Each row of a before or after table is a point. One or more steps were done to the points. Then noise was added and the rows were shuffled. The steps act on how far a point lies along the listed directions, d1 being the first. What was done? A step turns or swaps two directions, mirrors them in a line or flattens them onto one, adds a multiple of one to another, or multiplies one. Angles are multiples of 10 degrees, from the lower direction toward the higher: turns from -170 to 170, lines from 10 to 170 but not 90. Use the fewest steps. Two steps may share a direction if one is a turn and the other turns, adds or multiplies; they go together, in the order done. Otherwise the lowest direction goes first.
(in the rows, 128 means zero)

Directions:
(1): [131  81]
(2): [ 81 125]
Before, 12 rows:
[[143 136]
 [133 127]
 [161 106]
 [137  90]
 [132 148]
 [144 142]
 [132 146]
 [137 111]
 [177 151]
 [140   7]
 [176 142]
 [151 137]]
After, 12 rows:
[[146 128]
 [153  81]
 [114  93]
 [129 122]
 [ 10  97]
 [161  83]
 [142 107]
 [147 128]
 [112 116]
 [ 93 113]
 [136 114]
 [146 115]]
Steps: turn d1 and d2 by 80 degrees

Directions:
(1): [ 93 103 132  77]
(2): [ 94 110 170 164]
(3): [129  77  89 148]
(4): [ 82 159  93 142]
Before, 8 rows:
[[107 155 150 145]
 [  7 169  60 161]
 [111  97 151 122]
 [117  98 137 121]
 [130  92  98 108]
 [139  97 124 152]
 [148 152 134 102]
 [114 109 112 126]]
After, 8 rows:
[[123 147 147 119]
 [139 149 145 139]
 [134 117  99 108]
 [109 126 160 135]
 [139 159 150 142]
 [138 118 112 160]
 [144 156 140 150]
 [112 155 150  94]]
Steps: turn d1 and d3 by -140 degrees; turn d1 and d2 by 60 degrees; multiply d4 by 0

Directions:
(1): [154  65 125 115 121 108  76 170 110]
(2): [107 155 206 119 149 129  81 132 135]
Before:
[[150  81 167 116 144 105  63 169  94]
 [106 107 140 122 139 137 110 131 108]
 [122 132 178 106 134 148 102 140 113]
 [ 74 227 198 130 148 146 135  78 151]
 [118 136 195 120 124 108  79 146 110]
 [128 109 208 111 137 119  45 171 139]
 [123 132 147 119 122 118 104 121 136]
 [117 147  71 147 132 150 185  81 134]
 [149 154  71 144 123 138 171 103 154]
 [119 146 112 128 126 123 164 117 144]
 [116 154 157 133 128 130 124 144 151]
 [ 89 154 217 118 150 124  71 127 113]
 [107 171 124 134 137 145 185 108 137]]
After:
[[118 131 195 116 124 106  73 153 109]
 [137  95 207 109 135 115  33 180 135]
 [145 165  70 149 122 142 179  97 158]
 [ 89 155 217 120 150 127  71 125 112]
 [159  62 165 111 141  98  50 180  88]
 [112 162  71 150 136 151 199  73 136]
 [127 131 145 119 122 116 104 122 136]
 [106 104 143 121 138 138 108 136 106]
 [103 184 124 138 140 146 197  98 142]
 [ 66 248 199 134 150 153 154  64 156]
 [116 155 158 135 128 131 128 142 151]
 [117 155 115 130 125 124 171 114 146]
 [123 129 176 106 134 149  99 143 112]]
Steps: multiply d1 by 1.3

Directions:
(1): [138 124 131 148 100  76 127 128 127  92 183  45 148 120]
(2): [149  41  83 146 167 110 154 120 145 139 125 119 108 169]
Before:
[[115 158 136 119 115 157 123 129 112 140 132 127 129 114]
 [150   7  45 153 191 116 171 120 145 155 141 130  96 182]
 [141 119 129 121 121 128 137 140 132 109 134 134 145 126]
 [112 148 142 129 105 114 113 142 129  94 169  82 141 128]
 [128  93 124 143 155 164 149 108 137 158 102 181 100 145]
 [121  90 115 115 158 116 136 127 143 133 106 152 128 158]
 [143  34  79 160 178 108 150 111 146 141 115 146 101 189]
 [122 168 132 123 107 115 132 150 134 116 144  94 135 117]]
After (8 x 14):
[[140 124 126 118 123 136 132 142 132 111 126 146 142 128]
 [126 141 129 130 108 132 128 127 113 130 150  93 138 114]
 [115 183 136 114 115 137 127 150 133 126 126 130 127 116]
 [144  60 114 167 143 117 158 105 141 130 148 107 107 151]
 [137  36  56 135 201 157 164 120 141 178 101 192  87 174]
 [137  48  80 147 185 132 147 107 143 152  93 178  95 186]
 [122  84 111 119 155 108 135 124 146 132 116 136 132 161]
 [100 176 153 105 112 160 104 146 126 119 126 154 130 121]]
Steps: mirror d1 and d2 in the line at 110 degrees
